Every row gives one point. Each table stands for the endless flat space through its points: a line for two points, a plane for three, and so on. The two share one point or none. Which?

First:
16	1	14	7
12	-2	22	8
Second:
30	-8	0	-6
15	10	9	12
They share: 20	4	6	6

First (3 x 9):
11	-8	1	-1	3	-7	9	5	-17
11	8	7	3	-9	3	-3	-3	-23
11	4	0	3	-11	-3	-6	0	-23
Second:
-4	-9	11	-21	32	-18	12	-15	-23
9	-3	3	-6	21	-11	20	-2	-13
24	-6	-3	12	0	1	26	19	-4
They share: 11	-12	5	-3	11	-6	18	6	-14

First:
31	-4	24	-2	-16	8	-12	1	7	-14	-12	-18
31	-16	27	-23	2	17	-24	19	7	4	-24	-3
Second:
45	14	0	-16	20	10	-26	11	11	8	-10	4
38	-6	20	-9	2	8	-20	18	5	1	-18	-6
45	21	-7	-23	26	14	-29	5	15	10	-7	8
They share: 31	-12	26	-16	-4	14	-20	13	7	-2	-20	-8

First:
51	-20	9	-12	38	4	-24	7	-14	27	5	-16	19	-2	-4	-36	-31	3
50	7	-22	8	19	-2	-45	-29	21	43	-7	22	15	-30	-3	-15	-28	19
25	-12	-1	29	28	34	13	15	23	3	11	-8	46	-31	-37	-60	-25	0
48	15	-20	17	17	0	-40	-25	34	35	-9	18	26	-35	-12	-23	-30	20
Second (4 x 18):
33	-14	-1	15	47	17	-21	-28	8	22	19	1	43	-35	-32	-21	12	7
46	-11	-19	-20	9	23	22	7	13	48	-16	3	15	-46	-23	-44	-24	-9
24	-33	-37	18	9	35	-8	5	-7	36	10	39	-15	-14	13	-36	-50	5
42	-41	-4	9	2	11	9	-13	-13	31	10	7	1	-53	-11	-27	-51	-8
They share: 31	-22	-18	12	26	25	-10	-10	2	31	11	17	15	-28	-12	-30	-19	4

First:
-32	-30	-16	18	-13	-25	-8	21	-11	32	-26	-10	17	-9	-18	18	3	1	-7	14	9	27	-2	-8
-22	-20	-20	12	-11	-25	-12	35	-5	24	-30	-4	21	-5	-28	8	9	15	7	22	5	35	0	-10
Second, 3 rows:
-21	-47	-7	11	-5	-50	12	34	-14	1	-47	-3	27	10	-19	7	14	-7	12	27	-2	27	15	2
-53	-39	-27	27	-33	-22	-36	46	-10	45	-19	-3	39	6	-35	23	-10	25	0	27	22	31	-1	-2
-47	-63	-18	30	-27	-40	-21	61	-7	21	-43	-6	48	21	-44	26	-1	10	6	36	16	28	8	4
They share: no point

First, 2 rows:
23	-37	-24	-26	16	-1	18	7	34	34	-5	-14	-14	4	-17	-15	23	-24	-19	-25	-6	2	-21	33
15	-13	-36	-6	40	-33	14	-9	10	22	15	14	-46	-12	-33	-15	23	4	1	-21	2	6	-37	5
Second, 4 rows:
8	-8	-14	-44	43	-41	32	17	22	44	-4	2	-56	9	-37	-17	26	-5	-13	-19	10	-8	-31	21
5	-21	-8	-30	40	-19	16	19	18	28	-11	-8	-56	12	-33	-23	25	-16	-1	-31	12	0	-43	25
29	-14	-47	-23	25	-38	32	-13	28	44	20	14	-17	-15	-25	-5	23	4	-25	-7	-11	-2	-10	12
-21	-30	-1	-27	11	-34	23	32	53	46	13	-10	-20	9	-48	31	59	5	-26	-28	13	-39	-19	-17
They share: 19	-25	-30	-16	28	-17	16	-1	22	28	5	0	-30	-4	-25	-15	23	-10	-9	-23	-2	4	-29	19

First:
-28	24	10	16	-6	18	-21	30	34	-12	15	20	-19	-28	-29	-11	29	-19	3	-17	10	19	7	4
-32	13	15	20	1	11	-17	25	24	-19	7	29	-30	-9	-21	-2	23	-9	-14	-7	25	17	14	7
-42	11	23	24	17	25	-19	-1	26	-29	5	41	-20	-5	-19	-2	29	-17	-22	-3	25	-3	24	25
Second, 3 rows:
-31	-2	28	20	22	1	-36	38	43	-40	14	19	-49	-34	2	-31	-6	-7	6	13	24	9	-17	16
-33	14	14	16	2	11	-22	30	33	-20	16	23	-33	-18	-20	-9	16	-13	-2	-7	26	15	5	8
-48	29	-1	4	-10	26	-13	15	36	-5	37	26	-24	0	-41	12	25	-28	1	-25	47	6	23	11
They share: -29	17	12	18	-4	11	-18	31	27	-15	10	24	-28	-16	-24	-5	24	-11	-7	-11	20	21	10	3

First:
44	21	59	-12	-14	-15	44	47	-35	-8	3	16	-54	36	9	16	-31	-30	-5	-22	31	-55	6	-10
43	-7	16	20	0	-30	17	-13	-47	3	-26	58	-6	-19	-5	32	9	10	-37	-51	74	-16	-38	-7
50	17	61	4	-4	-7	48	41	-49	8	15	30	-54	28	5	24	-17	-16	-19	-28	45	-57	12	-2
35	5	40	7	-25	-4	30	20	-40	20	3	36	-36	10	-13	3	-23	-22	-40	-13	27	-45	-6	-11
Second, 3 rows:
16	9	13	-16	-37	-22	48	23	3	-3	-37	7	-28	9	2	-10	-9	-23	-19	-20	3	-40	-27	-11
26	12	9	-25	-28	-38	35	33	-8	-8	-27	31	-31	7	-1	2	-11	-13	-10	-6	16	-41	-38	-20
30	8	36	13	-27	-8	22	-2	-28	3	-23	25	-27	1	3	12	-30	-48	-35	-42	29	-31	-6	-21
They share: no point

First, 3 rows:
-23	-19	19	-7	-24	-2	-13	-18	-6	-16	4	18	-29	-36	-6	33	55	7	2	-2	27	11	-2	-7
3	13	-35	-26	-12	32	27	-18	7	4	-4	-12	-2	-44	13	5	14	-25	-38	-16	13	35	13	-38
-27	15	-24	-43	6	14	18	-18	-31	-35	30	-11	-19	-10	-39	9	33	-27	-29	9	15	25	24	-27
Second (3 x 24):
-33	38	-28	-5	-29	17	52	-43	-10	1	0	-16	-34	-11	-9	-9	33	-12	-48	12	41	0	0	-36
-27	20	-7	-17	-17	-7	31	-37	-4	-2	-3	-19	-22	-35	-18	9	21	-33	-36	18	29	21	15	-60
-1	7	-41	-39	0	44	15	-6	-13	-20	19	-2	-5	-24	-2	7	29	-14	-29	-21	7	32	15	-9
They share: -11	11	-26	-31	-6	22	20	-18	-9	-13	10	-9	-11	-30	-9	9	25	-23	-31	-5	15	29	16	-31

First:
43	-41	33	-58	-22	11	-33	4	-15	-20	14	44	27	4	-7	1	32	7	-20	-6	27	-55	-17	-35
53	-47	17	-64	-8	5	-25	-12	5	-12	12	46	27	18	5	1	48	-9	-14	-34	21	-33	-7	-23
-4	2	30	8	-62	6	-52	-1	7	-19	21	2	-38	-6	-5	-2	5	7	42	22	26	-17	17	-12
35	-36	32	-44	-21	-3	-22	-4	3	-29	3	49	20	0	2	3	30	-1	-7	-7	20	-38	-15	-27
27	-34	49	-39	-32	-9	-25	3	-9	-32	-9	58	19	-1	6	8	19	-9	0	-1	18	-43	-26	-34
Second (4 x 24):
7	-35	6	-46	-13	-40	-45	-23	6	-20	47	56	0	-23	17	-44	8	19	28	-21	57	-10	-17	-8
5	-30	6	-40	-6	-36	-47	-15	7	-14	46	63	7	-19	20	-41	1	26	36	-22	55	-4	-21	-13
26	-37	22	-43	-42	-19	-19	-39	12	-39	21	15	-27	-23	-3	-17	50	-10	-10	-3	33	-41	12	-2
8	-15	30	-19	-6	-15	-29	-15	4	1	25	57	-11	-19	23	-17	22	26	36	-19	37	-19	-12	-28
They share: 25	-23	18	-25	-25	-1	-24	-11	21	-29	14	29	0	-5	-1	-2	29	7	7	0	21	-22	4	-14
